Each row of a before or after table is a point. The points were changed in one or more steps. Then noise was added and the rows were shuffled. The steps act on columns, c1 being the first. Name the steps. A step turns or swaps two columns, mirrors them in a line or flattens them onto one, adds a multiple of one to another, or multiplies or shifts one. Angles are multiples of 10 degrees, from the lower column toward the higher: turns from -170 to 170, lines from 10 to 170 but not 90. Use the fewest steps. Two steps may share a column if one is a turn and the other turns, adds or multiplies; they go together, in the order done. Otherwise the lowest column goes first.

Before (13 x 3):
array([[ 0.20,  0.20,  0.65],
       [-0.32, -0.22,  0.20],
       [-0.40, -0.38, -0.20],
       [-0.48,  0.24, -0.33],
       [ 0.04,  0.59,  0.00],
       [-0.05,  0.47,  0.23],
       [-0.35, -0.27, -0.35],
       [ 0.17,  0.59, -0.22],
       [ 0.02,  0.16,  0.07],
       [ 0.16,  0.41, -0.28],
       [ 0.05, -0.29,  0.57],
       [-0.04,  0.04,  0.50],
       [ 0.40, -0.30,  0.27]])
After:
array([[-0.07,  0.40, -0.01],
       [ 0.13,  0.33, -0.15],
       [ 0.40, -0.16, -0.03],
       [ 0.16, -0.19,  0.46],
       [-0.20, -0.23, -0.40],
       [ 0.21, -0.30,  0.37],
       [ 0.16,  0.10, -0.66],
       [ 0.30,  0.03, -0.43],
       [ 0.22, -0.23, -0.54],
       [-0.27,  0.41,  0.09],
       [-0.30,  0.27,  0.14],
       [ 0.21,  0.18,  0.51],
       [ 0.02,  0.09, -0.07]])
Steps: turn c1 and c3 by -150 degrees; multiply c2 by 0.7

Before:
array([[-0.02, -0.12, -0.12,  0.40,  0.46, -0.30, -0.08, -0.20],
       [-0.08, -0.45, -0.20, -0.22, -0.18,  0.29, -0.28,  0.67],
       [-0.27, -0.23,  0.22, -0.34, -0.43, -0.40,  0.42, -0.03],
       [ 0.28,  0.02, -0.03, -0.04, -0.06, -0.24,  0.09,  0.26],
       [-0.36,  0.19,  0.22, -0.30,  0.36,  0.23,  0.28,  0.06],
       [-0.21, -0.10, -0.11, -0.12,  0.09, -0.58,  0.09, -0.10],
       [-0.36,  0.41,  0.21, -0.11, -0.12,  0.33, -0.49,  0.15],
       [-0.48,  0.10,  0.24,  0.50, -0.08, -0.48,  0.50,  0.75],
       [-0.37, -0.07,  0.19,  0.47, -0.15, -0.25, -0.49, -0.06],
       [ 0.34, -0.45,  0.72,  0.13, -0.05, -0.13,  0.44,  0.58],
       [ 0.39,  0.06,  0.27,  0.61, -0.32,  0.12,  0.38,  0.29],
       [ 0.15,  0.32, -0.23, -0.32,  0.45,  0.25,  0.03,  0.05]])
After:
array([[-0.03,  0.14, -0.10,  0.32, -0.29,  0.50, -0.09, -0.19],
       [-0.39,  0.14,  0.21,  0.39, -0.25, -0.11, -0.51, -0.04],
       [-0.04, -0.12, -0.19, -0.32,  0.30, -0.18, -0.30,  0.68],
       [ 0.32, -0.01,  0.69, -0.04, -0.15, -0.04,  0.43,  0.58],
       [-0.35, -0.10,  0.23, -0.21,  0.23,  0.34,  0.28,  0.06],
       [ 0.14, -0.12, -0.24, -0.18,  0.26,  0.44,  0.02,  0.06],
       [-0.38,  0.02,  0.25,  0.05,  0.30, -0.11, -0.56,  0.17],
       [ 0.29, -0.03, -0.05, -0.03, -0.20, -0.04,  0.09,  0.25],
       [-0.21, -0.06, -0.12, -0.16, -0.59,  0.09,  0.11, -0.08],
       [-0.48,  0.18,  0.24,  0.50, -0.51, -0.07,  0.55,  0.76],
       [ 0.40,  0.18,  0.27,  0.59,  0.14, -0.33,  0.37,  0.27],
       [-0.27, -0.13,  0.23, -0.36, -0.37, -0.42,  0.40, -0.03]])
Steps: flatten c2 and c4 onto the line at 70 degrees; swap c5 and c6

Before, 9 rows:
array([[ 0.07,  0.10,  1.26,  0.36,  0.04,  0.36,  0.00, -0.01, -0.10,
        -0.16,  0.25],
       [ 0.16,  0.07, -0.32, -0.12, -0.10,  0.56, -0.38,  0.05, -0.35,
        -0.03, -0.24],
       [-0.14,  0.17, -0.39,  0.13, -0.05,  0.24,  0.19,  0.20, -0.09,
         0.05, -0.13],
       [ 0.27, -0.18, -0.35,  0.10,  0.50,  0.50, -0.05, -0.03, -0.11,
         0.08, -0.34],
       [-0.17, -0.22, -0.42,  0.56,  0.04,  0.32, -0.24,  0.00,  0.08,
        -0.22,  0.13],
       [-0.17, -0.19, -0.15, -0.27, -0.08,  0.47,  0.04, -0.01,  0.01,
        -0.74,  0.16],
       [-0.26,  0.01, -0.45, -0.34,  0.20,  0.42, -0.18,  0.15,  0.00,
         0.11,  0.03],
       [-0.24,  0.27,  0.40, -0.10, -0.01,  0.26, -0.32,  0.03, -0.05,
         0.00, -0.59],
       [ 0.01,  0.65,  0.28,  0.93,  0.66,  0.25, -0.28, -0.05, -0.04,
        -0.22,  0.01]])
After:
array([[-0.25, -0.13, -0.45, -0.33,  0.36,  0.40,  0.15,  0.25,  0.00,
        -0.04,  0.03],
       [ 0.26, -0.06, -0.36,  0.09,  0.34,  0.49,  0.03, -0.04, -0.11,
        -0.20, -0.37],
       [-0.26, -0.29,  0.39, -0.11,  0.17,  0.26,  0.20,  0.05, -0.06,
         0.23, -0.59],
       [-0.21, -0.31, -0.39,  0.58,  0.17,  0.34, -0.20,  0.00,  0.09,
        -0.14,  0.14],
       [-0.20, -0.21, -0.17, -0.27,  0.04,  0.47, -0.73, -0.01,  0.01,
         0.06,  0.14],
       [ 0.15, -0.36, -0.31, -0.13, -0.23,  0.57,  0.11,  0.08, -0.34,
         0.07, -0.24],
       [ 0.00, -0.27,  0.27,  0.93,  0.65,  0.26,  0.12, -0.07, -0.04,
         0.70,  0.00],
       [ 0.04, -0.04,  1.27,  0.38, -0.02,  0.37, -0.12,  0.00, -0.09,
         0.12,  0.26],
       [-0.15,  0.21, -0.40,  0.12,  0.04,  0.24,  0.05,  0.30, -0.09,
         0.18, -0.10]])
Steps: add -0.7 times c1 to c5; turn c2 and c10 by 110 degrees; turn c2 and c7 by -110 degrees; multiply c8 by 1.6
